Each wall is flat, endless, passes through zero and stands at right angles to its row. A trip goes straight from one point to another. Which walls does it cross, in order?

Walls:
(1): [-1 38 15]
(2): [-11  11 -13]
(3): [ -2   9 -14]
(4): [ -3  17 -31]
(5): [  3  -9 -19]
(6): [ -2 -19 -14]
(7): [  5 -10 -30]
Trips:
[ -7 -42 -12] to [ 14 -10 -11] -> 4, 3
[  8  54 -10] to [-28  -1  19] -> 4, 3
[ -5  -6 -27] to [  3   6 -24] -> none
[ 16 -15 -15] to [ -7 -40 -10] -> 3, 4
[  6  11 -36] to [-16 -29  -3] -> 3, 4, 2
[ 34 -55  -5] to [ -9  -4 -24] -> 4, 3, 2
[  7 -19  15] to [-2 13 17] -> 6, 1

Walls:
(1): [ 11 -33  28 -15  20  16  15   5  18 -10   6 -19]
(2): [  7 -40 -14  15  -7  -3  18  12   4   8  -4  28]
(3): [-34  11   5  20 -41  -4 -33   4 -26  36  14 -22]
(4): [ -6   4 -37  30 -29  -2  15  -8 -40   9  20   4]
(5): [ -7 -46  -3 -24 -11 -37  34   8  10   2   4  23]
(6): [-15  36  37  46  23  23  37  -4  28 -33  -6 -18]
(7): [-30 -15  21 -13 -14 -10  -3   2  -4 -13   3  37]
(8): [-10  10  12 -10  13   0 -40  14  32  16  12  -5]
(9): [ -5 -38  13  10  16 -17 -17   3  15  -7  -2  -9]
(10): [ -2 -38   5  -9 -14 -20  -6 -12 -29  -1   2  17]
Trips:
[-13   2  -2  -9 -10 -10  14 -13  34  -3 -19 -29] to [-25  -3   2 -11 -16  -8   8 -31 -24  -6 -18   7] -> 8, 7, 3, 10, 1, 9, 4, 6
[-19  27   1 -14  12  -4  44   3  -7   4   7  14] to [ 17  24 -20 -50 -37  -2 -11  -6 -35 -22  32  22] -> 6, 10, 3
